Each row of a before or after table is a point. One or more steps were done to the points. Then noise was added and the rows were shuffled. The steps act on how far a point lies along the listed directions, d1 being the first. What was done? A step turns or swaps two directions, mirrors them in a line or flattens them onto one, adds a multiple of one to another, or multiplies one. Angles are multiples of 10 degrees, from the lower direction toward the higher: turns from -170 to 170, lines from 10 to 170 but not 90. Use the fewest steps. Two steps may share a direction if one is a turn and the other turns, adds or multiplies; they go together, in the order done. Otherwise the lowest direction goes first.
In the rows, zero is written as 128.

Directions:
(1): [137 182 140]
(2): [176 126 100]
Before, 12 rows:
[[ 96 126 130]
 [108  90 119]
 [227 193 106]
 [159 177 134]
 [128  85 112]
 [158 153 102]
 [173 129 108]
 [124 155 123]
 [128 123 130]
 [137  89 114]
 [137 133 130]
 [172 100  93]]
After:
[[247 194  95]
 [129 129 131]
 [161 156 103]
 [165 103  96]
 [118  84 120]
 [177 127 101]
 [ 98 122 134]
 [ 93  86 126]
 [136 132 130]
 [128  93 121]
 [130 153 116]
 [174 176 130]]
Steps: add 0.3 times d1 to d2

Directions:
(1): [ 97 168 117  94 147 173]
(2): [131 108 176  74 103 129]
(3): [146 129 155 165 104 185]
(4): [173 186 146 123 129 107]
Before (13 x 6):
[[108 164 140 128 143 154]
 [107 140  51 145 167  87]
 [129  94 139 162  93  95]
 [ 93 127 113  40 147 110]
 [170 108 114 211 137  98]
 [ 93  80 115 159 130 136]
 [ 93  99  80 135 155 141]
 [107 104 138 129 132 122]
 [153 189 158  70 120 150]
 [163  93 141 183 119  65]
 [125 149 156  84 136 158]
 [131  95 115 174 135  47]
 [ 92 125  91  92 166 121]]
After:
[[120  99 194  66 103 127]
 [116 128 119 172 143 118]
 [124 105 192  79 104  97]
 [150  71 193  94 101 112]
 [152 141 106 143 147  98]
 [119 143 170  88  94 128]
 [121 168  77 130 160 125]
 [108 142  93 150 163 155]
 [160  95 132 140 109  68]
 [ 81 115  66 155 148 168]
 [183 147 134 139 129  89]
 [164 163 164 125 122 101]
 [128 153 148 122 136 122]]
Steps: turn d1 and d2 by -100 degrees; multiply d3 by 0.4; multiply d4 by -1

Directions:
(1): [147  66 106 175 128 157 115 146]
(2): [138  92 181 113 106  81 103 152]
(3): [136 117  89 131  67  92 160 104]
(4): [ 80 139 125 159 108 121  68  98]
Before (8 x 8):
[[156  99 119 147 110 135 145 130]
 [125  70 128 158  83  99  95 128]
 [124 108 120 159 170 129  95 134]
 [ 74 161 108 140  82 113  81  97]
 [153  94 106 136  94 110 189 135]
 [127 110  46 182  96 137 106 122]
 [ 83 156 158 123 122  95 103 127]
 [102 118  51 199 130 171 126  93]]
After (8 x 8):
[[ 91 123  41 198 114 152 130  81]
 [161  67  84 160 108 156 138 159]
 [109 119 123 159 165 124  87 125]
 [111 141 129 135 100 107 116  96]
 [115 125  42 178  87 124 100 107]
 [154  88 140 139 148 128 145 176]
 [115  82 136 157  91 102  83 125]
 [103 149 121 125  78  83 149  96]]
Steps: swap d1 and d4; add -0.3 times d2 to d3

Directions:
(1): [159 124 162  63 143 134 110  95  93]
(2): [133 127 136 151 217 143 133 150 116]
Before (14 x 9):
[[139 123 123 112 125 114 114 121 129]
 [104 138 112 233 231 136 151 207 148]
 [141 111 130 124 136 128 116  89 122]
 [155 141 139  87 124 117 128  90 119]
 [131 121 130 167 248 149 136 163 114]
 [126 128 102 152 101 122 128 140 160]
 [121 136 107 175 178 133 151 162 151]
 [122 118 107 116 120 136 124 112 113]
 [ 93 131  90 172 107 133 140 149 164]
 [134 116 114 161 203 144 136 145 123]
 [ 94 137 111 237 209 122 161 197 169]
 [135 123 120 131 137 153 132 127  99]
 [118 140 121 122 170 140 120 118 129]
 [129 122 129 190 225 160 151 172 131]]
After (14 x 9):
[[ 99 129  93 220 121 142 160 178 175]
 [ 75 143  76 237  74 111 155 193 192]
 [138 128 114 116  80 121 117 118 147]
 [138 111 126 139 158 130 119 100 124]
 [107 143 109 145 154 136 125 128 144]
 [126 115 109 116 135 139 124 113 108]
 [109 137  92 171 101 117 152 154 171]
 [129 121 116 143 134 152 138 132 107]
 [156 140 142 107 173 125 133 107 117]
 [ 75 140  86 223  54  94 161 171 199]
 [107 130 104 122  57 128 129 117 156]
 [ 91 125  86 223 159 131 152 184 164]
 [111 122  87 192 142 131 146 155 153]
 [143 121 126 118 143 118 113 125 126]]
Steps: turn d1 and d2 by 60 degrees

Directions:
(1): [143 170 124 119 150 101 115 133 174  58  99]
(2): [198  95 151 168 118  94 136 114 163 150 120]
(3): [141 149  59 161 171 156 153  96 138 149 119]
(4): [132 153 136  82 121 104 198 106 148 136 173]
(5): [ 84 127 129 160 117 112 180 183 152 143  89]
Before (9 x 11):
[[121 126 182  94 105 115 149 142 129 130 169]
 [140 106 156 161 108 124 117 120 137 163 114]
 [162 130 125 118 137 143 101  87 108 108 138]
 [160  93 201  91  94 120 131  80 108 148 191]
 [170 141  96 141 171 170 139  95 131 152 168]
 [ 48 126  83 137 127 168 191 153 101 173 140]
 [ 65 172 108 132 161 128 123 178 126  99  87]
 [134 165 157  82 129 101 151 103 128  98 150]
 [175  94 114 127 162 168 101  87  92 180 167]]
After:
[[175  97 201  85 100 115 149  70 120 157 198]
 [162 128 116 128 147 145 104  83 109 107 132]
 [ 52 112  98 133 121 153 198 157 105 178 140]
 [ 57 171 111 131 156 131 111 186 120  91  85]
 [131 175 157  68 133 102 165  95 129  97 168]
 [171 144  98 149 174 166 147 104 140 156 167]
 [188  87 109 143 162 165 108  88 102 182 160]
 [151  95 163 162 107 124 106 119 140 166 110]
 [130 126 178  82 105 109 155 131 130 133 175]]
Steps: add -0.3 times d1 to d2; turn d3 and d5 by 10 degrees; multiply d4 by 1.3

Directions:
(1): [ 66 134 110 128 125 180 141 113 120 117  77 179 112  90]
(2): [ 97  86 144 139 178 107 173 162 156 115 172 132  99  89]
(3): [182 160  83 159 139 141 113 149  95 142 164 168  94  92]
Before, 11 rows:
[[ 89  82 170 109 112 115 130  96 132 123  75 108 178 152]
 [174 153 127 140 142 123 144 145 129 134 161 112 105 125]
 [192 176 139 121  89 118 107 119 127 144 121  89 169 160]
 [177 146 112 158 154 131 128 153 112 145 179 151  99 119]
 [201 173  94 159  80 140  54 140  95 142  94 129 146 142]
 [199 157  98 167 103 113  77 153  99 155 183 110 119 140]
 [210 167  99 132  81 114 100 116 104 153 118 104 157 174]
 [151 161  93 134 126 157 110 126 111 147 143 155 112  96]
 [ 24 122 171  70  68 140 162  72 167  86  20 118 159 154]
 [ 65 135 169  91  75 135 149  81 154 110  36 108 154 168]
 [141 119 139 119 148 115 134 151 158 126 150 117 128 134]]
After (11 x 14):
[[198 161 112 152  80 124  53 137 107 138  96 107 158 160]
 [178 140 120 151  98 104  85 144 118 150 169  89 138 160]
 [162 144 138 133 137 118 147 137 136 129 155 101 111 135]
 [182 162 104 125  76 122 106 108 108 143  96 104 164 175]
 [ 69  98 141 119 115 153 133  95 114 118  55 156 157 119]
 [ 35 148 128  92  75 175 155  83 140  91  25 169 127 112]
 [155 171 137 116  90 139 114 109 131 137  93 105 168 149]
 [121 121 139 117 146 126 140 146 161 122 132 127 127 125]
 [179 151 108 130 125 121 105 131 124 151 167 115 128 124]
 [183 135 132 148 149 107 128 150 126 146 189 120 116 145]
 [ 62 153 139 106  80 168 146  84 135 114  28 156 130 131]]
Steps: multiply d1 by 0.4; turn d1 and d3 by 50 degrees

Directions:
(1): [131 119 144 136  95 152  94 136 144 108  82 100  86 102 160 156 209  97]
(2): [119 167  80 100  89 136 135  93 137 164 189 135  83 114  84 154 160 132]
(3): [107 103 168 100  68 102 156 173 164  93 183 111 138 168 133 114 143 134]
(4): [ 68 144 145 166 140 119 104 119 187 170 103 111 101 192 115 147 106 126]
Before, 9 rows:
[[128 117 158 192 186 160  93 121 114 110  26  97 117 116 147 139 146 108]
 [ 79 170 108 147 154 149 118  79 148 187 118 137 102 144  93 150 131 131]
 [ 92 144 129 127 120 127  85 120 180 138  97  93  80 146 106 190 167 126]
 [129 113 146 151 140 137 103 130 134  90  34 109 112 101 169 141 172 117]
 [ 86  76 208 167 107 100 123 189 203 127  74  73 126 183 176 123 149 115]
 [145  89 136  97  65 108 160 165 126  81 182 132 151 137 134 107 167 147]
 [143 166  99 161 141 150 113  79 139 166 107 129  77 114 116 139 154 120]
 [ 76 158 144 140 109 106 142 125 192 189 175 120 125 208  90 128  82 150]
 [137 140 142  92  49 124 117 143 141  90 159 116 101 103 124 127 233 100]]
After:
[[ 72 148 135 124  91 143 128 112 175 151 148 117  92 152 109 151 183 122]
 [117 161 122 120 152  89 149 116 123 143 172 162 169 162  78  86  72 145]
 [120 103 152  98 109  88 175 159 134  75 160 132 166 150 129  98 106 158]
 [122  94 181 117  98 117 170 172 131  65 170 100 151 155 124 105 140 137]
 [119 185  91 157 137 155  99  73 145 208 111 126  82 122 100 165 139 124]
 [151 123  89 152 183 126 127 104  83 146 107 162 165 120 117 112  86 154]
 [ 92 145 116  99 119  97 135 126 169 141 178 119 122 173  73 159 106 156]
 [139 123 108 132 166 100 171 124 112 174 150 148 166 127 110  98  63 156]
 [115 135 147 128  76 119 146 129 180 126 170 110  92 168 120 118 158 132]]
Steps: turn d1 and d3 by 140 degrees; flatten d2 and d4 onto the line at 40 degrees

Directions:
(1): [ 40 110 180 158 147 132 124 119 108 121 135 139  92 152 105 158 102 158
 170 164]
(2): [131 131  93 127  75  79 139 119 121 152  75  73 140 183 125 144 104 185
 131 142]
(3): [128 102 174 175 118 119 167 161 118 133 116  69 124 124 110 172 124  67
  86  94]
(4): [118 101 126 141 128 106 126  51 132 122 112 112 135  57 159 174 177 154
 149  98]
Before:
[[ 87 133 116 109 137 137 101  87 138 109 137 164 126  82 139 106 151 156
  177 140]
 [108 134 109 100 150 124  83  97 151 115 159 157 119 121 139 109 147 207
  175 174]
 [171 149  88  95  87 114 126 164 135 136 106 108 139 187 123 105  95 155
  116 121]
 [182 146  89  86 138 155 115 111 137 141 138 158 149  78 159  91 159  93
  105 103]
 [103 154 127 109 129 148 111 130 134 127 144 182 122 155 126  95 123 144
  145 162]
 [232 151  97 123 128 148 143 163 144 142 130 104 176  84 146  92 153  57
   78  63]
 [190 153 129 105 124 143 116 164 135 123 129 150 139  96 126  96 136  93
   95  93]
 [ 85 128 152 133 164 142  98  70 141 114 157 164 132  64 145 152 168 142
  157 112]]
After (8 x 20):
[[138 155 103  99 121 142 112 119 145 127 135 172 139 129 145  92 147 139
  132 139]
 [ 42 105 168 139 167 148 109  56 109 128 143 166  98  76 142 161 145 153
  178 140]
 [132 150 101  87 147 132  84 140 152 119 167 162 122 154 128  81 126 190
  158 183]
 [ 66  86 186 191 160 130 135  54 112 125 125 105 118  41 144 202 165 141
  177  92]
 [ 30 145 194 139 176 168  97 149 122 116 180 192  97 162  92 122  92 135
  167 174]
 [206 133  62  91  75  92 125  94 146 135  87  86 163 104 164 134 156 164
  117  73]
 [ 97 113 175 144 141 127 110  87 118 112 120 144 109  59 131 167 152 143
  154 103]
 [ 64 145 132 110 143 153 100 137 128 109 151 178 110 136 107  84 111 148
  176 172]]
Steps: turn d1 and d4 by -110 degrees; add -1 times d2 to d1

Directions:
(1): [ 78 148 122 119 153 140 159 160 173 150  76 129 128  87  49 148 144 159
 124  86  94 129 155 155]
(2): [157 114 208 111 112  79 106 154 170 159 158 104 140 130  92 107 110 115
 104 153 135  85 125 188]
(3): [ 88 144 159 117 114 164 157 107  88 100 149 115 170 142  98 120  33 133
 135  87 157 151 106 152]
(4): [150  96 154 159 160 183 163 126 119 176 100 102  82 180  87 111 105 142
 131 159 142  98 131  74]
(5): [166 113  90 124 131 119 145 117 133  78  67  96 213 132  94  97 154 143
 130 169 172 121 122 136]
Before (10 x 24):
[[ 90 157 145 121 118 185 161 144 111 149 124 135 103 126  81 143  68 154
  126  71  93 135 143 147]
 [136 127 133  85  90  74  95 112 120  81 150 147 176 106 159 123 118 126
  107 125 127 133 124 181]
 [ 90 133 114 132 127 168 154 114 105  93 116 138 153 107  92 131  86 136
  150 107 144 153 126 151]
 [186 100 152 136 134  96 118 107 138 109 157 110 157 166 150 101 118 121
  129 167 147  94 111 145]
 [ 53 141 136 112 130 162 152 128 120 123 109 132 149 116  89 136  89 160
  120  76 111 148 132 160]
 [ 81 133 139 122 145 160 162 150 141 161 136 145  97 123  91 139 110 142
  128  65  98 136 132 112]
 [184 111 123 119 130  95 116 154 158 103  88  96 183 121 113 104 169 134
  115 164 157  99 129 152]
 [117 144  99 134 131 127 110 134 149 139 118 163 121  81 152 152 170 137
  127 102  78 167 138 126]
 [108 138 137 124 151 157 157 140 127 148 112 126  98 121  95 125 116 141
  120 118  99 124 139 100]
 [ 96 147 150 116 129 137 137 142 139 142 127 117 121 118  84 131  92 158
  106  96 105 131 144 147]]
After:
[[156  94 135 144 132 168 139 111  85 147 165 130  91 186 169 109 101 118
  132 140 150 124 101  53]
 [169 119 103 157 117 193 137 107  62 137 137 132  73 180 180 123  97 128
  137 143 123 132 129  63]
 [123 156 147 100  71  78  69 119 125  84 197 150 199  80 180 130 104 102
  118  92 118 178 102 201]
 [ 89 138  89 144 126 163 132 111  94 101 139 171 109 103 154 156 118 121
  154 100 118 168 131 118]
 [ 89 130  94 134 116 147 103 100  80 111 155 168 101 133 211 143 130 130
  131 103 107 165 123 102]
 [ 86 179  54  49  72   6  55 133 156  27 144 196 219  10 199 166 201 123
  111  70  75 179 143 239]
 [110 141 154 114 135 102 112 186 182 160 122 133  96  83 106 156 157 133
  109  89  86 112 153 168]
 [158 102 162 148 152 181 157 118  88 164 132 109  69 184 119  97  79 127
  126 160 130 109 121  46]
 [144 134 117 136 120 134 111 118 107 136 154 133  86 150 182 126 125 137
  120 133 111 138 135  81]
 [142 115 115 140 171 120 150 144 183 138  85 112 130 125  82 129 171 156
  128 134 105  99 147 141]]
Steps: turn d1 and d5 by -120 degrees; mirror d2 and d3 in the line at 140 degrees; multiply d4 by 3
